Rows are points. The window is the flat piece filled in between its corners: a triangle in 3 columns, a solid with four corners in 4, and so on. A path goes straight from each point to the next, and from the last back to the first. After which points does the path pass through the window?
In the rows, 128 means zero.

Window (3 x 3):
[[ 36  46 119]
 [117 126 157]
 [155 108 153]]
Path:
(1): [137  89 192]
(2): [134  72 180]
(3): [139 103 113]
(4): [159 145 112]
(5): [146 110 190]
(6): [139 117 219]
(7): [143 146 133]
(8): [ 91  72 116]
(9): [ 99  47 171]
(10): [ 47  43 145]
(11): [42 71 80]
(12): [135 123 113]
(13): [151  86 185]
(14): [145  94 177]
(15): [150 116 131]
(16): [155 119 119]
Through the window after points: 10, 12, 14, 16

Window (4 x 4):
[[146 249 127 120]
 [175  82 122 138]
 [137  91 147 124]
 [131 120 113 154]]
Path:
(1): [141 173  93  94]
(2): [135 103 121 116]
(3): [149 122 153 162]
(4): [140 130 173 174]
(5): [146 111  75 111]
(6): [152 185 104 118]
(7): [179 174 151 177]
(8): [151 167 172 164]
(9): [137 180 104  92]
(10): [141 158  74 102]
(11): [155 169 133 150]
(12): [165 202 161 160]
Through the window after points: 2, 4, 8, 12

Window (8 x 8):
[[110  99  57  16  42 100  88 134]
 [109 155 116  85 167 121  57 135]
 [103 207 157  97 123  40  82 165]
 [203 129 160  47 112  59  90 130]
 [117 126 167 175 121 161 168 169]
 [ 75  74 155  89  87  89 123 133]
 [174  20 128 232 105 123 169 151]
 [ 88 122  96 155 181 137 189 138]]
Path:
(1): [137 131 160 159 123 106 134 122]
(2): [134  95 187 109 160  69 124 232]
(3): [114  83 130  55 140  65  83 196]
(4): [104 133 124 109  92  83 122  87]
(5): [111 135 101 109  83 111 121  79]
(6): [107  89  83  55 119 108 128 188]
(7): [123  83 132 120 121  92 122 164]
(8): [112 110 132 143  72  78 120  52]
Through the window after points: 5

Window (11 x 11):
[[157 144 216  90  92  96 108 223 120 169 102]
 [141 188 115 180  69  98  99 212 159 133 136]
 [105 136  85 147 107 132 121  17 173 173 171]
 [133 128 166  66  84 106 150 223 182  97  75]
 [105 144  83 184 150 232 161  99 106 141 161]
 [ 98 107  89 203 195 121 172  67 148 152 176]
 [143 229 168  50 129  72 109 204 160 127  91]
 [156 149  76 147 110 122 198  87 103 143 172]
 [ 56 146 114 149 105 104 138 101  95 120 147]
 [126 174 177 209 103 131 160  82 151 106 139]
 [147 101  75 163 163 150 112  41 103  90 174]]
Path:
(1): [126 152 110 128 120 133 129 123 137 125 184]
(2): [113 136  87 163 140 110 130 114 114 152  69]
(3): [135 152 108 122 120 102 136 138 133 123  48]
(4): [117 169 174  96  98 112 147 177 160 119 190]
(5): [125 156 145 145 128 130 149 116 147 121 183]
(6): [124 162 108 198 134 127 137  93 123 135  46]
(7): [140 151 127 133 108  90 126 139 123 149  89]
(8): [135 162 151 107 117 115 126 150 161  97 203]
(9): [ 98 138 120 129 102 126 133  91 158 113 239]
(10): [112 143 105 145 112 126 132  82 147 156 118]
(11): [133 132 117 172 113 129 141 106 111 145  69]
(12): [135 141 130 110 139 150 123 148 139 110 220]
(13): [112 157 122 128 129 158 154 136 146 129 197]
(14): [129 159 104 166 142 135 130 111 123 144  92]
(15): [135 142 106 129 140 141 146  93 118 137  93]
(16): [ 93 153 143 124 136 114 161 102 142 125 249]
Through the window after points: 3, 5, 9, 11, 13

Window (14 x 14):
[[ 62  89 153  97 180  98 113 107 174 103 127  77 192 122]
 [144 150  95 103 158 127 144 186 135  91 154 121 154 126]
 [121 125 173  87 180 174 174 161  91 110 148 103 154 120]
 [125 161  87 110 187 168 166 117 137 100 158 126 166 105]
 [  7 107 138 108  81 125  68 121  32  74 126  96 154 127]
 [110  68 145 181 136 160 121 123 144  81 105 192 170 140]
 [ 95 178 154 121 177  79 164 161 149 139  92  87 111 152]
 [ 93 161  94 107 107 159 164 162 127 124 192 196 124 127]
 [162 183 144  99  90  43  90 115 144 170  91 167  83 138]
 [ 99 184 168 150  69 132 166 130 132  72 178 142 144 149]
 [142 110 103 110 179 117 151 136  95 148 168 154  51 142]
 [141 146 150 121  78 141 158 144 110 167 141  93 101 129]
 [127 158 144 100 145 189  68 151 132 112 148  95 148 118]
 [120 173  99 165 147 108 142 140 109 133 190 197 168 145]]
Path:
(1): [121 152 126 112 126 139 135 135 118 122 137 137 133 154]
(2): [114 145 155 140 138 121 118 171 116 104 160 147 120  50]
(3): [ 95 133 142 125 162 126 131 141 119  93 150 133 146  89]
(4): [100 134 112 107 152 130 125 128 126 106 145 136 158 163]
(5): [127 149 108 106 139 147 154 129 124 116 144 137 147 157]
(6): [106 155 146 142 139 129 137 138 133 115 161 126 118  69]
(7): [ 81 160 152 142 110 121 138 145 116  91 162 133 129  98]
(8): [111 148 141 111  97 144 139 117 121  97 147 124 165 197]
(9): [113 148 120 120 139 125 141 139 130 118 128 137 149 175]
(10): [109 137 139 137 155 121 143 156 136 109 134 135 134 108]
(11): [ 98 160 153 138 124 144 130 142 120 105 159 120 136 101]
(12): [122 148 139 100 118 143 141 137 124  95 148 131 152 175]
(13): [ 94 135 136  90 125 135 125 133 131 118 127 116 150 212]
(14): [100 141 139 114 144 126 136 144 124 114 133 117 119  98]
(15): [120 142 137 148 145 108 143 146 133 128 145 145 110  74]
(16): [125 132 121  98 142 143 139 134 136 122 144 143 147 192]
Through the window after points: 5, 7, 9, 11

Window (14 x 14):
[[147 121 130 174 163 133 139  98 175 113 198 168 132 146]
 [138 201 188 185  68  73 136 191  88 224  93 125 191  73]
 [ 76 100 163 115  96 188  75 161 224  60 125 154 135 166]
 [142 114 135 136 159  97 190  60 161  82  90 112  86 134]
 [105  81 117 146 187  79 163 159 137 103 160 146  59 123]
 [ 62  75  70 118 130 200 153 116 214 121  79 138 170 126]
 [154  90 110 132 126 166  86 137 107 155  92 120 119  91]
 [144  93 165 101 147 174 169 151 200 158 105 140 129 152]
 [ 90 136 116 155 135 249 138 163 168 116 110 104  58 110]
 [ 98 163 116 131 140 129  60 151 211 167  94 142 138 176]
 [167 158 101 151  83  76 131 183  96 192 131  41 176 134]
 [137 215 153  99  93  73 155 149  28 216 134 123 191 123]
 [ 94  66 156 141 152 100 174  52 120 177 179  83  86 112]
 [126 157 189 169 183  95 140 153  62 167 130  84 184 122]]
Path:
(1): [147 125 157  91 209 100 133 132 170  95 141  93 139  45]
(2): [120 140 124 120 143 136 131 152 152 147 136  88 138 114]
(3): [114 107 115 200  79 145 147 139 115 164  79 140 122 159]
(4): [115 104 125 167 133 135 148 141 146 139 106 115 129 147]
(5): [120 127 131 116 142 121 111 146 179 144 138 113 137  92]
(6): [129 139 149 109 135 134 130 137 186 132 127 121 125 103]
(7): [114  74  78 172 108 132 155 129 104 163 115 160 119 210]
(8): [107  92 118 158  95 148 144 125 151 153 105 155 112 175]
(9): [108 121 127 121 141 146 137 123 170 132 130 105 129 105]
(10): [158 165 123 125 121  96 137 165 121 177 128  66 170  91]
(11): [141 132 111 160  95  98 132 164 109 170 131  80 150 157]
(12): [109 111 134 161  91  97 161 116 113 184 116 143 137 176]
Through the window after points: 2, 10

Window (14 x 14):
[[163 122  66 161 101 123 150 158 196 146 152 170 104 174]
 [103 122  30 136  59  82 180 117 164 101 145  52  84 140]
 [116 113  27  91  87  97 122 121  59 121 150 138  87 154]
 [  7 201 166 152  39  76 126 178 157 102  59 163 130  98]
 [128 151  67 191 111  82  91 143 102 202  64 123 196  70]
 [ 98 182 147  84 221 149  40 176 114 122 145 157 196 106]
 [148  95  83 126 120 118  59 141 165  92  99 108  94  82]
 [177  72  32  35 135   9  77  69 159  84 204 125 117  97]
 [ 90 151 112 157  42 187  40 200 134 106 185 120 147 194]
 [186 113 134  12  15 119 135 128 132 180  41  80 205 102]
 [136  64  60  97 133 115 139 136 131  47 102 136 163 116]
 [196 139 158  65  47 185 121  83  22  90 159  73 185 156]
 [ 87  80  95 134 129 117 152  81 176 156  76 153 157  67]
 [141  35 155 144 173 168 169 176 104 139 157 150 161 127]]
Path:
(1): [149 127  55  98  87 175 121 159 136  99 178 150 147  42]
(2): [136 160  53 102  87 165 137 187 110  93 165 154 160  48]
(3): [121 101 107 103 125 113  91 127 122 107 118 121 151 157]
(4): [107 103 160  76 149  91  90 102 109 128  64  88 163 209]
(5): [147 110  58 115  73 138 132 140 108  89 150 129 145  58]
(6): [136 142  86  90  59 170 156 154 116 116 154 134 156  48]
(7): [125 121 158 117  94 105  97  84  92 110  94 102 159 185]
(8): [116  71 137 141 133 106 110 125 122 149 114 126 148 189]
(9): [138 111  85 111  98 177 158 184 122 104 170 135 146  62]
(10): [126 122  68 116 113 117 104 143 132 110 150 141 126  83]
(11): [121 116  95 127 132  87  91 124 136 116 121 120 137 146]
(12): [114 117 119  98 121  70  95 102 137 109 108  97 132 204]
(13): [155 127  67 100  73 130 110 166 116 111 169 129 154  64]
(14): [ 95 157 112  97  70 142 137 181 114  97 147 158 144  16]
(15): [102 124 127 106 115 110  80 131 115 117  97 103 172 156]
(16): [138  85 115 114 137  88  97 125 127 133 117 105 150 193]
Through the window after points: 2, 6, 8

Window (14 x 14):
[[105 139 117 165 160 198 125  89 201 126 125 110 130 112]
 [243  73 157 128 127 105 171  94 157 196 120 110  39 139]
 [110 133 101 122 154 157 165 124 217  82  89 145 138 152]
 [103 183  90 129 171 181 176 154 224 153 126 164 198 111]
 [194 118 171 110  90 114 163  85 124 160 171 143 166 143]
 [103  62 124 119 193  41 158 141 109 215 155 140 173 120]
 [135 211  92 125 168 119 116  79 210 115  92 123  99 115]
 [159 163 165  97 158  93 179 154  62 172 137 145 119  99]
 [157 132  44 249 155 107 137 176  94 162 156 174 143 135]
 [178 123 126  79 178 127 137 158 117 152 134 137 209 132]
 [ 97  55 109 150  93  82  96 143 189 175  79  94 152 116]
 [133 108 140 207 151 141 115 150 219 143  64 162 173 173]
 [119 122 102 154  86 184  77  97 169 178 167 170  77 158]
 [148 136 116 214 109 137  99 193 144 153 219 143 144 183]]
Path:
(1): [153 112 109 183 146 118 123 150 157  99 138 174 123 107]
(2): [132 137  83 157 142 140 155 129 155 183 121 129 141 170]
(3): [125 169  99 128 143 162 150 126 166 177 118 120 179 166]
(4): [141 120 133 142 161 132 168 149 216 115 159 200 153  54]
(5): [162  69 139 149 163  91 100 133 168 162 128 150 114  63]
(6): [161 133 125 116 138 113 211 112 119 201 140 110 123 207]
(7): [143 145 117 136 145 137 155 114 161 144 119 120 143 162]
(8): [159 110 135 152 181 154 126 160 199 119 139 220 116  78]
(9): [145 117 115 158 129 144 101 128 174 149 160 158 113 121]
(10): [119 136 118 158 113 161 138 118 160 165 127 133 140 188]
(11): [109 165 108 133 149 134 165  94 161 162 131 124 105 205]
(12): [206 115 133 144 153 135 115 149 174 125 138 162 157  44]
(13): [141 124 157 131 168 105 110 156 143 137 139 172 116  82]
(14): [157 138 103 120 124 114 212 111 102 209 119  88 154 171]
(15): [125 133  82 159 131 169 155 105 133 201 134  81 147 193]
(16): [140 129 148 153 164 136 108 146 196 100 136 171 143  87]
Through the window after points: 1, 3, 5, 9, 13, 15

Window (14 x 14):
[[ 50  11 115 161 139 171  70  82 142 104 124  71 133  62]
 [ 75 177  51 160 104 134 138 123 198 107 216 112 167  89]
 [208 114 117 149  63 166 156 118  93 121  82  89 138 158]
 [227 126  89 121 165 139 149 112 125 123 176  82 106 158]
 [176 140 168 142 138 139 171  57  34 143 133  44 155 133]
 [ 96 142  63 155 155 118 183 208 212 149 180 183 168  72]
 [ 28  79 101  73 147 178  91 123 143  69 174 108 200  88]
 [ 88 114  47 128 114  74 139  98 118 130 144 157 132 119]
 [216 203  60 124 135 140 145 142 114 183  55  48 157 117]
 [107 151  95 155 133  64  95 197 204 119 159 127 179 116]
 [ 36  88 160 110 111 187  12 106 137 165 141 145 109  72]
 [155 167  85 189 154 147 172 108 107 133  63 103 119 213]
 [ 98 186   7 194 133 100 138 234 120 132 194 148 158 114]
 [ 23  76 150 103 123 155  91 111 134  56 129  97  74  53]]
Path:
(1): [134 122 110 127 151 140 102 111 114 107 103 124 156  72]
(2): [155 159  83 201 108 119  98  86 123  57 109 153 145  65]
(3): [100 149  93 121 133 135 139 153 141 150 151 111 134 133]
(4): [ 61  86  47 103 147 141 174 206 144 204 166  89 131 152]
(5): [137 149  85 155 129 126 136 128 127  91 142 113 159 110]
(6): [128 118 114 173 133 148 106 126 128  89 110 127 171  69]
(7): [ 72 100  88  83 139 113 133 144 137 159 161  97  93 167]
(8): [ 90  87  68 125  92 151 121 157 160 170 151  61 144 127]
(9): [116 134 129 181 178 152 100 108 103  69 120 128 137  75]
(10): [140 138  81 152 132 111 108 104 136 100 125 136 161  96]
(11): [ 65  70 100 105 104 137 172 138 102 184 175  75  85 166]
(12): [106 111 126 119 114 133 156 111 107 168 175  46 120 157]
(13): [155 145 116 164 148 135 133 101  84 106 118 107 171  94]
(14): [146 126 101 147 153 136 106  85 129  81 112 133 157  65]
(15): [ 33 130  92 143  77 144 151 191 137 193 153  89 135 163]
(16): [ 89  93 101 140 112 161 123 146 139 173 117  46 100 159]
Through the window after points: 10, 12

Window (14 x 14):
[[156  84 150 148  57 147 137 135 109 101  94 201 188 101]
 [126 230 104  84  81  98 120 149 126 127  57 119 133 171]
 [241 122 136  66 135 175 154  39 134 104 118 128  98  74]
 [139 162 156 110  63 191  41  86 128 137 195  79  46 170]
 [122  73 105 141 128 175  96 176  43 192 136  63  71  94]
 [172  69 112 126  41 128 209 127 154 165 138 122 148 114]
 [ 42  64  81  93  52  99 125 163 104 100 187 178 119  63]
 [ 93 122 189 115 122  68 153 172 182  72 123  93 120  95]
 [131 125 152  40 164 187 156 160 119 141 170 152 152 133]
 [101  64 154 127 143  99 168  87 155 127  77 136 179 109]
 [169 187  95 157 115 110   7 112 131 183 153  77  72  81]
 [129  43 152 168 163 109 201 119 136  54 166 111 153 151]
 [ 66 152 154 122 118 143 217 132 149  88 169 118 136  67]
 [ 73 143 161 114  58  26 117 142  84 113 144 110 168 121]]
Path:
(1): [154 135  84 103 110 174 113 130 121 123  91  53 177 118]
(2): [100 130 169 146  94  74 110 159  92 165 160 175  38 107]
(3): [109 105 166 116 117 113 169 144 118 152 153 139 101 127]
(4): [145 120 115 102 104 165 138 115 133  78 124  97 157 116]
(5): [113 101 154  58  86 168 118 136 147  86 114  81 188 109]
(6): [152 112 134 131 155 127 163 125 112 135 166 161 109 123]
(7): [136 126 130 137 122  91 141 132 143 144 133 128 102  93]
(8): [124 104 146 103  77 165 105 140 103  83 120  98 194 102]
Through the window after points: 1, 5

Window (14 x 14):
[[153 142  94  55 170 249 137 123  74 108 135 130 107 129]
 [125  63 122 108 132 202  62 138 130 172 109 154 168  91]
 [132 115 103 170 108 187 162 197  60 142 143  98 108 136]
 [102 148 142 126 130 193 140 144 131 144 155  85 173 207]
 [125 113  62 110 125 118  75  97 231 177 123 194 162 136]
 [155 119 160 215  59 105 130  98 152 156 165 152 117 147]
 [118  78  78 135 152 166 169 120  96 150 220 132 203 109]
 [199 115 114  89 121 157 162 188 177 185 211 102 125 127]
 [183 138 140 104  81  72 146 195  70 116 128 188 160 160]
 [174 186 104 155 107 192  21 131 132 138 184 148  93  72]
 [ 72 122 156 153 110  79 105  95 190  43 119 128 121 211]
 [149 144  79  60  77 211  56 109 169 120 117  99 149 137]
 [215 201 144 120 108  72  96 138 135 124 108  72  68 152]
 [207 140 127 180 105 108 168 175 135  89 150 168 215 151]]
Path:
(1): [132 167 113 134 109 164 135 136 163 115 135 121 140  98]
(2): [204  93 121 138 130 162  89 131  96 156 183 145 122 188]
(3): [171  99  87 121 136 166  86 137 112 143 172 133 119 171]
(4): [114 133 133 100 114 170 121 127 139 145 129 125 131 104]
(5): [126 189 165 155  70 115 160 134 136  99 120 104 123  69]
(6): [189 109 102 136 131 128  95 147 137 129 149 138 141 210]
(7): [159  99  99 127 117 164 108 135 128 138 168 140 150 168]
(8): [100 152 140 108 116 156 174 159 137 119 144 156 158  73]
Through the window after points: 5
